Each row is a point. A path goes straight from each point to the next, and from the last back to the first. The post is the endless flat space through its rows: a point in 2 columns, a line in 3, a plane in 4, and so on, so that a path can go around it. Count how often the path circles the post. Going back the other way cancels.
In the rows, 128 means zero.

Post (1 x 2):
[[133 129]]
Path (24 x 2):
[[ 72 166]
 [104  92]
 [138  95]
 [152 121]
 [163 162]
 [104 185]
 [ 74 102]
 [130 105]
 [172 107]
 [199 112]
 [162  80]
 [119 110]
 [111 147]
 [141 172]
 [176 146]
 [157 100]
 [128  83]
 [ 93 115]
 [122 149]
 [167 179]
 [197 121]
 [163  78]
 [198 157]
 [148 201]]
Times around: 0

Post (7 x 8):
[[136 132  93 174 115  70 171 138]
 [145 172  88 159 168 139 119 116]
 [131  76 187 139 144 158 117 226]
 [107 139 105 169  55 120 135 102]
 [100 168  73 182 142 103  94 121]
 [113 117 215  86 141 130  95 181]
 [102 149  63 119 105 121 116 120]]
Path, 19 rows:
[[143 192 144 151  93 169 116  76]
 [143 172 163  96 114  85 142 134]
 [133 152  51 105 157  83 124 131]
 [110  79  93  99  94 148 131 164]
 [ 89 147 177 140 146  72 109 119]
 [113 164 179 168 150 141 167 134]
 [147 180 146 210 159 133 114 183]
 [172 148  61 154 105 128 101 127]
 [143  44 163 179  51 130 167 180]
 [156  80 131 203 176 145 135 189]
 [119 118 127 183 119 112  99 135]
 [100 122  91 212 136 153  85 122]
 [103 177 120 115 134 112 119 101]
 [139 127  80 117 110 167 176 188]
 [107 103  87 186 105 130 110 202]
 [142 184 137 137 162  43 100  81]
 [118 104 106 141  95 121 144 137]
 [ 56 118 216  96 112 142 110 140]
 [ 70 149 115 145 112  60 144 180]]
Times around: 3

Post (11 x 12):
[[114 124 165 122  81 109 152 146  69 134 165 147]
 [106 126 104 136 214  71 137 134 130  71 137 122]
 [ 80 145 133 209 111 116 127 133  87  88  93 168]
 [144 112 146  74 112 144  98 101 129 160 141 131]
 [124 100 125 172  87 132 112 116 197 163 139 159]
 [187 137  86  83 120 169  64 152 203 112  95  95]
 [137 118 192 141  88  80 135 112 125 203 154 168]
 [138  78  99 121 177 112 167 132  91 137 106 144]
 [137 142  62 104 197  89  95 134  77 100 142 135]
 [162 115 166 116  99 180  52 170 136 117 140 122]
 [128 115 135 148 143 109 140 114  37 112 137  82]]
Path:
[[169 162 130 160  69 111  67 120 140 135 135 180]
 [149 169  87 139 155  92 166 143 174  94  75 134]
 [145 100  98 153 164 151 113 145 180 165 129 215]
 [161 168 121 153 151  60 106  41 118 148 123 106]
 [111 108 101  95 111  84 198 116 126 123 104 175]
 [124 103  71  52 129 120 123 121   7  94 149  67]
 [126 122 133 144 152  81  79 107 144 154 147 194]
 [163  46 132 129 119 126 140  97 133 183 215 116]
 [125 146 152 144 150 102 119  89  73 146 129 137]
 [117 129 109  96 151 138 103 195  84 116 151 127]
 [125  96 158 108 109 114  56 172 138 177 165 140]
 [130  82 186 117  92 134 119 138 119 104 121  98]
 [107 187  87  82  80  74 129  91 120 115 141 175]
 [126  62 148  70 113 142 180 187 119  89  91 214]]
Times around: 1

Post (17 x 18):
[[ 93 141 116 146 176 140 102  82  90  53 111 117 129 154 221 105  94 183]
 [ 98 151 114 123 128 110 138  73 138 185  60 113 106 149 120  89 103  88]
 [103 146 152  97  97 165 158  83 121  95 178 145 118  89 140 158 111 169]
 [ 99 117 105 146 123 141 107 149 153  41 108 115 128  66 124 119 146  69]
 [133 101 119 136 115  70  51 107 154 145 108 168 155 117 165 111 110 177]
 [128 118 186 111 122 116 117 136 125  91 151 165 173 119 126 115 122  79]
 [ 82  97 167 128  81 118 116 144 186  69 194 133  99 166 146 148 131 184]
 [ 75 164 108 139 173 138 116 101 121  75  85 117 154  86 113 187 112 159]
 [186 118  87 117 129  69 136 114 151 144 144 158 135 124 195 132  99 124]
 [178 102 146 186 106 153 113 167 154 146 101 150 150 144 176 111 155 160]
 [ 64 132 119 123 124  83 159 146 152 136 138  65 155 139 202 116 179  76]
 [105 148  89 156  97 171 110 140  93 159 125  92 126 157 152 143 129  61]
 [110 175 164 103 163 121  68  93 178  93  75 134 120 141 175 135 142 180]
 [112 147 182 154  73  99 113 128 134 101  90 186 136 145 125 126 173 152]
 [111 143 141 149 117 150  79  69 186  93 114 128 132 208 146  97 162 174]
 [108 123 139  91 102 185 154 161 110 115 138 198 135 109  87 144 153 122]
 [113  88 158 178 157 158 126 108 136 107 100 161  97 130 196 133 152 142]]
Path (29 x 18):
[[ 99 184 116  90 102 114  76 135 132 146 117  88 114  34 154 134 149 194]
 [ 52 142  89 164 110 130  72 165 117 141  95 127 165 132 149 123 154 158]
 [105 102 125 137 165  77 119 179 189 104 121 123 187 165 193 120 169 106]
 [ 58 138 131  85 125 119  58 154 131  91  64 161 138 107 115 127 146  56]
 [105 134 133 123 130 101 145  89 135 135  86 128 149 180 139 147 146 109]
 [123 101 187 126 146 111 117 117 175 125  73 173  81  80  97 141 141 106]
 [107 118 195 155 116 111  48 120 148  65 142 161 119 103 158 102 156 120]
 [117 111 171 224 208 147  68 105 231  30 126  77 137 205 161  76  79 136]
 [159 139 238 125 104 165 161 117 186 127  69 167 165 120 144 106 139 115]
 [126  61 148 110 135 137 124 181 146 155 132 154 150 114 130 180 114 129]
 [136 132 130  67 155 137 133 141 142 132  59 197 127  57 150 139 154  95]
 [ 71  85 144 142 102 143 113 123 118  96 120 135 121  88  79 184 161 142]
 [138 151 119 162 162  89 124 152 156  76 119 120 162 202 167 147 186 123]
 [108 159 122 101 122 137 139 139 109  92 167 167 157 132 163  84 142 152]
 [157 156 137 108  89 157 118 162 116 104 129 219 181 149 159 115 136 180]
 [ 78  96 139 100 134 159 109 118 120 101 109 166 170  75  97 114  73 108]
 [135 128 109  98  68 168 214 136 144  89 155 146 153 131 117 154 168 111]
 [125 157 110 133 127 118  54 111 127  83  98 139 144  66 156 192 107 228]
 [163 120 143 167 123 186 102  65 110   7 188 146 136 139 140  79 119 171]
 [ 66 169 157 104 125  95 110  53 173 104 124 130 126 130 106 100 115 149]
 [ 36 155 118 123 129  98 106 139 153  88 113 137 126 142 164 118 139 139]
 [126 142 130 108 109 147 145  95 125 153 107 170 156  86 176 126 169  99]
 [102 146 156 108 129 113 176 116 105 133 133  92 141 175 187 142  99 146]
 [ 94  96 120 146 165 147 113 115 161  74  90  95 111 124 113 120 157 162]
 [ 90 117 195 165 144 158 121  68 166  57 144 125 103 172 104  76 107 175]
 [ 67 146 164 144 125 138 185 175 152  91 128 100 139 160 129 120 114 158]
 [ 98 172 109  93 125 129 108 176 137 105  97 126  83 136 167 187  98 129]
 [110  78 157 125 136  99 124 106 161  94 155 145 131 118 174 146 123 121]
 [121  90 199 123 113  88 131 177 126 142 127 132 132 152 158 100 128 140]]
Times around: 5

Post:
[[136  98 161 150 118 143  85  71  74 146  53  76 122 173 161 128 146 168]
 [ 92 135 189 111 146 175 162  82 191 179  94  91  79 144  87 139 154 142]
 [104 110 151 132 102 155  60 130 130  82 147  94 126 149 111 140 119 107]
 [121 137 155  97  89 165 193  79  78 114 177 102 124 175 189 120  96 163]
 [125 104 156  67 168 111 130  71 156  84 116 123  88  79  84  73 137 141]
 [132 137  93  68 139 120 158 125 159 107 137 138 113 144  82 146 107 174]
 [144 184 142 157 143 155 136 190 160 136 170 137 146 145 152  94 135  71]
 [156 178 140 139 101 153  99  56 138 126 118 167 100 155 103 150 124 113]
 [141 125 132 151 134 122  43  78 133 134 107  59 179  66 127 122 160 125]
 [105 128 159 156 132  80 150 158 120 157 102 120 106 102 213 159 137  48]
 [148 170 100 205 141 134 125 142 143 117 165 156 117 100 130 192 135 127]
 [ 96 127 116 180 107 152 169 160 132 152 151 175 173  82 145 121  95 119]
 [148 119 175  71 151 167 178 132 144 135 108 125 115 111  94 109  86 157]
 [166 105 165 125 124  63 133 141 115 121 158 106 163 104  87 105  92 136]
 [131  98 163 138 105 129 105 226 136 101 152 132 168  73 124 135 160  98]
 [151 126 100 173  97 158 139 175 107 140 174  97  95 104  92 173 142 122]
 [ 96 145 142 104  57 130  95  94 142 191 175 112  89  74  76 144  92 179]]
Path, 26 rows:
[[ 90  57 144 115 143  44 131 120 136  87 173 129 183 114 155  79 109 128]
 [115 100 115 111 114 125 165 115 132 150 151 111 118 171 141  93 118 154]
 [107 138 194 146 151 154 168  11 140 165 111  68 154 126 189 158 161 141]
 [135 139  95 186  63 153  96 115  64 149 133 108 156 145 144 173 146 152]
 [125 149 174  84 153 108 168 175 144 107 129 138  81  85 179 123 136  88]
 [132 132 175 171 122 136 145  82 207 147 135  38 103 107  96 174 192 120]
 [161 128 102  85  79 181 135 197 114 182 162 169  68  87 148 123  88 117]
 [142 110 169 151 111 109  58 162 127  73 176 152 222  94 120  90 134  83]
 [ 95 106 146 135 204 211  78 206 233 152  61 179 194 127  95 131 148 117]
 [148  90 211 211  87 109 113 147 117 113 192  40 153 118 137 172 210  94]
 [115  87 110 167  61 125 115 172 100 145 158  97 121 100  77 162  89 144]
 [ 96 167 133 134  82 133 112 114 102 134 131  84 152 154 140 142 153 161]
 [ 98 121 191 169 120  87  82 170 128  90 147  89 104 180 142 158 117  83]
 [111 135 190 152 160  93 145 132 170 135 131  19  78 102 120 149 112 116]
 [156  93 140 137 110  19 143 107 130 108 152 143  90  91 122 151  84  66]
 [131  77 110 137 169  95  32 167 135  80  80 172 184 125 117  96 116 122]
 [ 66 164 206 118 129 124 126  24 131 158 109 126  43 152  95 148  84 128]
 [122 198 135 137  95 163 123  97 102 131 207 137 142 102 187 107 105  88]
 [ 95  81 161 162 174 130 169  96 154 133 151  72 120 115 156 193 161  88]
 [110 121 208 192 115 116  79 100 172 132 141 101 194 212 171 112 120  61]
 [156 142 122 153  98 206  94  62 136 106 146 131 166 156  97 104 135 193]
 [ 98 123 145 126  81 190 105 132 182 137 149 206 109  67  60 109 118 109]
 [114 148 110 143 163 125 151 107 130 123 145 178 107  95 147 119  86  91]
 [102 196 164  91 112 146  88  95 163 187  68 142 145 116  88  77 105 133]
 [104 167 153  89 188 155 101 129 169  92 110 153  51 142 109  58 102  97]
 [134 122 206 204 147  62  78 135 146 174 105 173 202  90 144 163 151  59]]
Times around: 1

Post, 17 rows:
[[156  81 156 115 200 149 137 174 155 143 127 155 147  84 160 156 161 139]
 [150 160 132 134 112 125 136 129  94 133 134 142  67 132 109  82 127  66]
 [178 158 122 200 130 130 177  93 137 156 145 148 143 172 121 134 133 170]
 [174 110 105 102 196 121 144 139 140 137  86 186 148 144 155 111 109 166]
 [150 140  85 200 106 171 110  72 115 140 106 132  75 201  77 125 147 170]
 [144  92 139  79 115  96 108 132  93 128 118 120 127  98  90 130 114 113]
 [129 134  89 108 169 148 107 154 124 133 134 152 180 121 188 135 148 141]
 [ 78 146 122  77 100 118 153 131 126 126  93  90 111 112  98 114 106  92]
 [118  92 133 114 119 122 119 115 115 100 149 119 116 153 131 133  96  87]
 [117 121 142 102 139 100 124 105 124 154 143 112 119 126 121  82 128 121]
 [158 114 113 213 104 149 138  87 135 176  71 170 149 179 126 127 155 146]
 [114 144 147 134 163 127 121 179 106 149  76 144 170 145 188 128 140 184]
 [135 137 124 129 183 162 140 199 151  96 122 183 182 108 141 114 166 171]
 [175 155 132 209 111 178 121  55 139 113 102 173 124 154 138 112 130 137]
 [133 133 134 136 116  79 101 121 143 126 136  99  78 127 104 134 130  98]
 [ 83 111 108  86  96  82 147  80  80  90 120 108  81 106  98 131 133  90]
 [116 148 145  77 144 120 133  95 110 123 137 120 119 161 111 135 152 102]]
Path, 24 rows:
[[114 131 108  92  97 106 152 141 132 107  78  72  97 100 111 104  85  82]
 [156 148 155 138 204  99 153 220 103  87 164 176 115  75 139  96 152  90]
 [101 160 119 141 129 190  80 115  95 104 115 161 127 174 116 161 146 152]
 [138 183 196  73 131  45 174 129 119 139 170 109 125 129 198 122 108  83]
 [181 116 125 164  96 142 157  99 178 115 105 127 177 178 118 119  91 135]
 [158  82 101  79 185 109  76 106  10 160 125 120 112 189 148 163 115 175]
 [ 67 168 106 110 114 127 149 148  69 128 123 127 108 152 117 130 127  90]
 [124 160  83 163  98 122  77 107 139 134 150 128  44 123 143 112  95 153]
 [145  75 109 100 146 178 152 100 160  70 100 180 146  97  30 102 121 120]
 [122  94 154 172 100  97 114 161 147 153  94  73 147 106  67 161 147 164]
 [148 167 140 143 130  96 233 185 198 125 109 150 147 136  50 103 183 186]
 [ 67 121 160 186  63 165 121  70 152 129 122 134  91 165 164 116 128  78]
 [137 168 100 147 172 164 133 109 104 147 117 195  89 122 138 112 177  63]
 [119 162 111 112 128  99 113 150  79  55  82 113 123 158  78 125 126 146]
 [213  95 153 156  47  88 155 155 111 144  74 167 155 114  77  82  74 105]
 [180 153 205 116 153 136 133 139 141 183 156 124 138 159  69 132 186 181]
 [138 120 126 158 114 103 174  99 177 146 144 158 118 171 102 182 131 164]
 [192 111 149 149 172  90 142 130 162 249  53 142 126  98 147 109 191 180]
 [195  61 162  99 144 179 112 113 138 119  71 159 156 143  90  95 116 155]
 [123 128 106 153 115 142 161 186 178 156  76 141  78 134 109  52 145 177]
 [132 132 157 145 147 114 132 200 137 197 133 148 105 131  91 115 136 171]
 [113 158 136 190 110 139  90 118 187 103 116 115 114 121 120 120 145  90]
 [169 145 118  83 164 155 124 151  84 126  56 177 132 162 140  68 123 115]
 [116 159  87 143  95  76 154  91 105  89 183 129 109 187 160 101 100  82]]
Times around: 1

Post, 17 rows:
[[160 148 174 118 144  97 149 149 138 123 134 146 100  83 115 108 121 113]
 [131 116  91 114  98 119  76 108 120 150 123 135 155 151 134 119  93 138]
 [124 178 171 100 153 108 129 181 103 103 128 116 126 138 168 125 165 112]
 [148  87 178 122 136 127 131 143  95  95 104 115  99 153 125 147 166 139]
 [113  86  65  94 122 152 128  79 146  98 107 120 139 150 138  93 123 127]
 [149 111 151 122 126 172 111 199  98 113 109 140  92 129 117 107 155 119]
 [138  75 201 133 143 126 136 214  90 132 134  99 110 120 164 113 116 142]
 [ 76  84 120 134 126 113 126 226 110  93 135 125 122 152  99 109 144 154]
 [154 112  93 143  80 171 128 184  66 112  96 101 122 155 101  90 108 146]
 [ 94 139 121  95 119 140 148  69 148 164 148 111 164 132  92  91 138 147]
 [113 117  76 125  92 128 163  65 170 203 137 162 151 151 108 149 155 134]
 [132  79  90 136 149 127 140 117  86 136 137 163 157 131 129  99 124 127]
 [146 116 127  93 155 129 125 187  78 135 116 115 108  88 119 127 124 143]
 [136 118 119 107 112 153 129 105 133 120 196 147 149 123 120 163 110 125]
 [149 116 164  58 141  71 136 132 168 131 124 119 132 179 103 139 144  97]
 [108 116 103  95  78 122 156  78 157 160 120 155 188 118 136 126 163 128]
 [134 121  99 128 136 135 136  88 167 148 121 121 184  91 121 146 159 102]]
Path:
[[135 177 179 123 111 170 139 190  75 125 103 145 141 133 154 180 188 137]
 [100  31 141  88 119 128 176 120 124 231 151 130 112 138 138 122  86 184]
 [ 46 102 183 108  90  99 107  93 147 186 167 135 119 225 168 110 110 162]
 [181 127 161 109 121 162 146 142 146 134  77 135 152  80 129 141 186  82]
 [185  62  38 142 106 123 104 139 115 102   7 106 185 139 129  43  91 139]
 [137 172 137 108  87 118 149 153 171 163 190 103 199 107 120 159 172  96]
 [104 110 133 131 120  97 149 147 123 151 166 160 120 144 111 119 136 114]
 [ 80 112 112 122 140 109  85 171  88  96 101  79 186 106 162  80  94 153]
 [106 103  97 111  36 142  96 150 120 140 140 123 162 164 129 126  82 179]
 [ 81 185 105  58 105 117 163 176 116 129 134  96 180 150 141  97 169 147]
 [112  71 155 128 128 168  75 154 142  69  88 146 130 121 148 123 150 161]
 [130 167 120  76 149 145  71 157 120  37 125 136 142 120 151  93 142 112]
 [187 126 134 133 104  82  69 151 159 136  97 177 125 123 155 122 138  69]
 [142 194  31  91 117 172  90  49 144 184 176  72 136 120  57  89  63 184]
 [ 52 122 106 144 149 119 183 216 117 184 153 197 139 124 179  85 187 169]
 [106 101  84 112 127 140 127  89  81 147 114  93 194 161 200  68 128 144]
 [110 125 166  89 186 114 145 165  90 181 218 129 138  73 132 152 147 105]
 [112 156 156 106 185 129 203 154 138  98 176 183  88  90  96  52  88  90]
 [121 112 142 102 113 109  86 108 126 120 107 115 119 194 167  66  59 163]
 [140 118 122 146  77 103 109 132 160 142 162 140 174 139 124 191 151 150]
 [147 147 134 136  77  93 145 128 113 220 130 152 160  82 168 136 162 115]
 [100 123 101 106  30  98 141 134 132 140 105 135 175 153  86 166 172 128]
 [165 129 133 135 104 164 121 153 113  73  75 115  91 143 127 100 100 130]
 [167  73 190 160 183 147 173 207 150 120 137 116 106  70 149 105 111 129]
 [133 122 125  93 124 136 132 180 178  88 161 129 156 165  85 113 181 107]
 [103 182  93 113 107 127  92 148 129 120 145 107 154 140  78  81 131 100]
 [121 139 145 118 117 152 132 131 118 127 161 127 128 130  69  80 103 117]]
Times around: 4
